Rows are points. The last column is the point's height on a tilted bowl or saddle (a function of degree 2), plus a little noise. Along how many of its main directions does it bend up, bend down or stay straight?

Points (10 x 3)
[[-23  -4 -69]
 [ -3  68 -35]
 [ 34 -40 -22]
 [  8 -69  -9]
 [-73 -28 -25]
 [ 18 -49 -27]
 [ 29   2 -54]
 [ 16  45 -54]
 [-50 -29 -47]
 [-16  72 -26]]
Directions: 2 up, 0 down, 0 straight

Points (15 x 4)
[[-27  89  42  95]
 [-51  27  15  25]
 [ 71  30 -30  35]
 [-59  48 -19  31]
 [-77 -49 -37  37]
 [ -8  35   0   0]
 [ 34  68 -68  93]
 [ 11   2  28 -11]
 [-46   0   2   9]
 [ 60   4  38 -14]
 [ 22  20 -11 -12]
 [ 22  50  -6  18]
 [ 23 -46  40  23]
 [  8  40  86  29]
 [-32 -16   0   0]]
Directions: 2 up, 0 down, 1 straight

Points (22 x 5)
[[ 28 -11 -40  32  40]
 [-37  -8   7 -41  17]
 [-34 -21 -67 -46  52]
 [  6   1 -42  32  40]
 [-24  26 -22  -3  25]
 [ 11 -24  52  -4  14]
 [ 63   6 -34 -31  45]
 [ -3  34   0 -81  42]
 [-68   8  -9 -62  38]
 [ -9 -14 -58 -39  41]
 [ -9 -22 -26 -33  22]
 [ 18 -53   1  88  78]
 [  9  33 -29 -15  28]
 [-75  -2 -54 -35  53]
 [-40   6   3 -43  19]
 [  9  19 -22  24  28]
 [-24   8  20 -93  44]
 [-32 -19 -27 -43  26]
 [ 29 -22  69 -23  22]
 [ 95 -44 -42 -15  76]
 [ 35 -33  25   4  15]
 [-39   4 -47  24  49]]
Directions: 4 up, 0 down, 0 straight

Points (21 x 5)
[[  5  25  58 -65 -21]
 [ 92  21  -2  26  24]
 [ -4 -74 -12  45  17]
 [ 22   8  -1  34   5]
 [-16 -43 -12  94 -61]
 [  0  18 -26  22  14]
 [-30  29  24  38 -19]
 [-13 -33 -58  11 -12]
 [ 13   9  28 -13  15]
 [-17 -31  -9 -61  19]
 [-27  -2  12  56 -25]
 [  5 -50  42 -48  16]
 [ 63  50  93 -48 -64]
 [-56 -80 -23  77  15]
 [ 43 -28  66  30 -69]
 [  5 -38 -44 -51  -1]
 [ -1  94 -34 -33  95]
 [ 46 -75  -8 -36  -3]
 [ -9  15  32  48 -28]
 [ 36  -5 -24   2  19]
 [-13 -15  30   1  15]]
Directions: 1 up, 3 down, 0 straight

Points (41 x 7)
[[  3  61  -7 -61   9  26  14]
 [-39 -21  32 -35  -7  36 -28]
 [  0 -49   7 -12  -9 -11  -4]
 [  5  -9  44 -19   5  -9   7]
 [  8 -43  42 -28  12  38 -29]
 [-37  -8  18 -20  18   9   7]
 [-13   4   6  -4 -15  14  -7]
 [  3  18  -6 -16  40   5  -4]
 [-17  21 -32   6   4   4 -10]
 [-45 -21  13   8   6 -17  -4]
 [-35  44 -12  11   6   3  -3]
 [-17  23 -17  12   9   0  -6]
 [-12  -2  31 -50  -5  37 -20]
 [-23 -26  35  19  18  -1   3]
 [ 70  18   7  -2  48  28 -55]
 [-39  25 -12  -7 -24  -2 -11]
 [ 27  35   4  50   2  30   2]
 [-33   8   1   2   1  14  -5]
 [ -3  14 -10  13 -30 -38  -8]
 [ 12  24 -17  19  16  41 -33]
 [-39  54  30  18 -15   5   1]
 [-48 -24 -12  -4 -29  31 -29]
 [  8 -11  31  40  20 -43  14]
 [  0 -85 -22  13  27 -44 -26]
 [ 21  -2 -55  29  59 -42 -95]
 [ 64 -19  14 -26  21  39 -39]
 [-25  11  26   7  20  25  -8]
 [-41 -51 -18   0 -13 -24 -22]
 [ -1  10  23  52 -22  15  25]
 [ 12   7  25 -47  22  18   8]
 [ 28  34 -27  17   6 -25 -12]
 [-16   5 -19 -20  -1 -36 -11]
 [  4  14  10 -95 -22  -1  18]
 [-44 -33  -3  27 -12  10 -10]
 [ -8  13 -41  41  39 -10 -43]
 [ 33 -26  -1 -20  57 -26 -10]
 [-71   8  11   4  -3  24 -14]
 [ 19  33 -44  53   6 -41 -29]
 [-30 -22 -64 -20  -5 -43 -43]
 [-15  37  44   8  19  36 -17]
 [  8  63  -3  20 -29  44 -10]]
Directions: 1 up, 2 down, 3 straight

Points (77 x 9)
[[-56  -9 -16  18  34 -32  19 -29  -4]
 [-22 -17  -5 -32   6  60  24 -41  -1]
 [ 48 -53  66 -56   8   2 -31  11 -31]
 [ 36  16  21   0  -4 -12  -4 -23  -4]
 [-43 -14 -10  -4  36 -11  -6  -9  18]
 [ 14  61  31 -24  -2   6  31   4 -41]
 [ 78 -51  16 -31 -23   2 -24   8 -50]
 [ 51 -27  42  20  22 -15  74  30 -68]
 [  1  15   4  19 -55  -9  55   2 -21]
 [-12   4  15 -50  41  -5  27 -17 -12]
 [ -7  -6 -25 -14  -4  23 -17 -49  10]
 [ -8  19 -22  -9  36   7  29 -41 -11]
 [ -6  12 -29 -19 -19   0 -41 -14 -10]
 [ 39  23 -16  58 -28   2   7 -31   6]
 [-10 -13   5   4  38   8 -30  -9  17]
 [ 19   9 -46 -18 -25  51   1  16 -34]
 [ -2 -35   8  12  12 -18  56  38 -29]
 [ 73   7 -25  17 -37 -72   9  31 -27]
 [  4 -46 -12   3  30 -34  45  28 -12]
 [ -6 -20 -41  36  17 -16  14  -1  -7]
 [ -3  70   7 -34 -61  16 -42  22 -65]
 [-18  21 -60  -4 -13   7 -16  32 -26]
 [ 27  32   1  41  -1 -27  -8 -34   5]
 [-24  16  19 -57  27   8  11  23 -11]
 [-25  -7  39  84  13 -61  18  20 -60]
 [  2 -14  -2   6   3 -43   5 -31  -2]
 [ 33  -4   3  10   5 -15 -25 -45  -3]
 [  0 -59  18 -21  -9 -45 -56  -2 -12]
 [-17 -49 -45 -22  36  12  32 -12 -10]
 [-33 -28  11  45  23 -15 -20 -38   3]
 [  3  -8 -12  31 -45  19 -27  45 -22]
 [-19  30 -16 -43 -13  21  34   4 -40]
 [  8  56 -16   3 -19  17  -2 -37  -6]
 [ 43 -69 -54  19 -28 -46 -34  28 -71]
 [-24  29 -49 -23  81  14   4  18   8]
 [ -1  25 -49  25 -15 -16 -31  40 -19]
 [-22   9 -28  19  45 -16 -36   3  25]
 [ 41  63 -34  42 -20  42  58  30 -69]
 [ 42  18 -48 -23 -22 -25  41 -22 -48]
 [ 14  20 -18 -61  78  88   6  15 -95]
 [-39  -4  29  14  60   4 -30 -34   8]
 [ 27 -48 -18  29 -61  -1 -10   1 -22]
 [-33 -15  46  31   5  -2 -33 -49   0]
 [ -6 -61   3  33 -46 -57  18 -23 -53]
 [-19 -39  14 -39 -12  47 -63  48 -18]
 [-47  -2  22 -33  18   2   3  10   0]
 [ 53 -18  52 -52  44 -62  19  12  15]
 [-14  28 -22 -12 -15 -58   4   2 -11]
 [-21  21  34 -29  14   1  18 -48 -23]
 [-23 -41  16  23  -8  -9 -23 -19   4]
 [ 28  56  60  77  68  -5 -67  17 -40]
 [-12  21  27  22 -34  22  -1  62 -31]
 [-43  39   8 -16 -53   4  -7   9 -30]
 [ 11  57   1 -42 -16 -17  28 -13 -41]
 [ 11   5  25   6 -19 -31 -14  13   4]
 [-29  -7 -23 -48  73  16  16 -11   3]
 [ 74   2  16  -8 -53  42  -6 -12 -24]
 [  1   7 -41  -8 -54  73 -19  18 -23]
 [  2 -41  13 -30  10 -50  -9  36  31]
 [-10  -7 -37  22 -31  17  19 -24   6]
 [  2  -2  39 -45  21 -44  23  13  12]
 [ -2  28 -44  32 -46  12  19  -3 -12]
 [-31  -9   2 -11  45 -20   1 -23  17]
 [ 13   6 -39 -35   1 -27   4  -4  -8]
 [  8 -47 -32  62 -47 -17 -34  -8 -40]
 [-30 -38 -11 -25  10  -9   3  -1  12]
 [ -2  47 -23  26  36   4  -2 -12   4]
 [-37  15  -6 -17   5 -37   8 -33  -9]
 [ 19 -34  22 -36  22  16  44 -38 -36]
 [-47 -27  13   5   4 -29  77 -42 -54]
 [  6  -7  -3 -24  -1   5 -12  34   6]
 [  9  -8  22 -58 -34  44 -16  29 -24]
 [  8 -25 -19 -28  -7 -11  22  39  -4]
 [ 40  24  -8  10  -5 -24   8  11  -1]
 [-39 -14 -55  24 -52 -61 -29  33 -70]
 [ 28  95   3  29  68  31 -16  18 -41]
 [ 26   9 -52  58  28 -71 -17   7   0]]
Directions: 1 up, 5 down, 2 straight
